Each row is a point. Before rounding, the points of a table are all equally far from one centre. They may lie mostly on one side of it. Write the centre, to within rounding.

Points, 8 rows:
[[0.24 0.52]
 [0.27 0.52]
 [0.20 0.52]
 [0.37 0.49]
 [0.14 0.51]
 [0.54 0.37]
 [0.15 0.51]
 [0.17 0.51]]
Centre: [0.24 0.13]

Points, 10 rows:
[[ 0.05 -0.16  0.08  0.19  0.31  0.93]
 [ 0.14  0.21 -0.14  0.16  0.93  0.44]
 [ 0.65  0.01 -0.31 -0.25  0.03  0.53]
 [ 0.24  0.74  0.04 -0.10  0.31  0.49]
 [ 0.28  0.37 -0.03  0.18  0.28  0.74]
 [ 0.15  0.45  0.32  0.31 -0.06  0.71]
 [ 0.12  0.68  0.34 -0.23  0.09  0.69]
 [ 0.01  0.47  0.05  0.22  0.49  0.65]
 [-0.15 -0.13 -0.34 -0.36 -0.25  0.20]
 [ 0.61  0.21 -0.20 -0.01  0.51  0.62]]
Centre: [ 0.24 -0.16  0.56 -0.15  0.30 -0.07]

Points (18 x 11):
[[-0.63  0.39 -0.44  0.22 -0.86  0.19  0.13 -0.02  0.38 -0.38  0.49]
 [-0.29 -0.03 -1.06 -0.18 -0.52 -0.12 -0.28 -0.14  0.08  0.18  0.09]
 [ 0.12  0.47 -0.56  0.14 -0.85 -0.49 -0.35 -0.48  0.38 -0.38 -0.09]
 [-0.33 -0.19  0.22 -0.36 -0.49 -0.15 -0.41 -0.74  0.47 -0.29 -0.02]
 [-0.45  0.04 -0.62 -0.47 -0.51 -0.33 -0.42 -0.32  0.27 -0.22  0.47]
 [-0.11  0.41 -0.81  0.08 -0.60 -0.20  0.47  0.06  0.50  0.09  0.32]
 [-0.56  0.19 -0.76 -0.26 -0.64 -0.03  0.30  0.02  0.00 -0.10  0.37]
 [-0.50  0.17 -0.34 -0.27 -0.77 -0.10  0.50 -0.07 -0.21 -0.46  0.30]
 [-0.05  0.66 -0.03 -0.43 -0.40  0.06  0.19 -0.35  0.52 -0.16  0.56]
 [-0.36  0.07 -0.28 -0.19 -0.69  0.54  0.17 -0.16  0.62 -0.29 -0.19]
 [-0.06  0.58 -0.51 -0.30 -0.56  0.33  0.04 -0.56  0.08 -0.22  0.47]
 [-0.58  0.31 -0.27 -0.45 -0.28 -0.30  0.43 -0.43 -0.20 -0.21  0.37]
 [-0.77  0.12 -0.48  0.14 -0.47  0.15 -0.17 -0.18 -0.11 -0.65  0.76]
 [ 0.10  0.72 -0.14 -0.22 -0.73  0.10  0.20 -0.34 -0.33 -0.05 -0.05]
 [-0.30  0.23 -0.44 -0.55 -0.37  0.33 -0.38 -0.43 -0.19  0.06  0.29]
 [-0.06 -0.09 -0.39 -0.50 -0.74 -0.14  0.16 -0.57 -0.17 -0.34  0.36]
 [-0.09 -0.09 -0.35 -0.28 -0.99  0.14 -0.11 -0.31  0.49 -0.46  0.39]
 [-0.31 -0.06 -0.24 -0.05 -0.94  0.08  0.50 -0.32  0.45 -0.30  0.39]]
Centre: [-0.02  0.04 -0.12  0.26 -0.10 -0.09 -0.08 -0.05  0.09 -0.24  0.12]
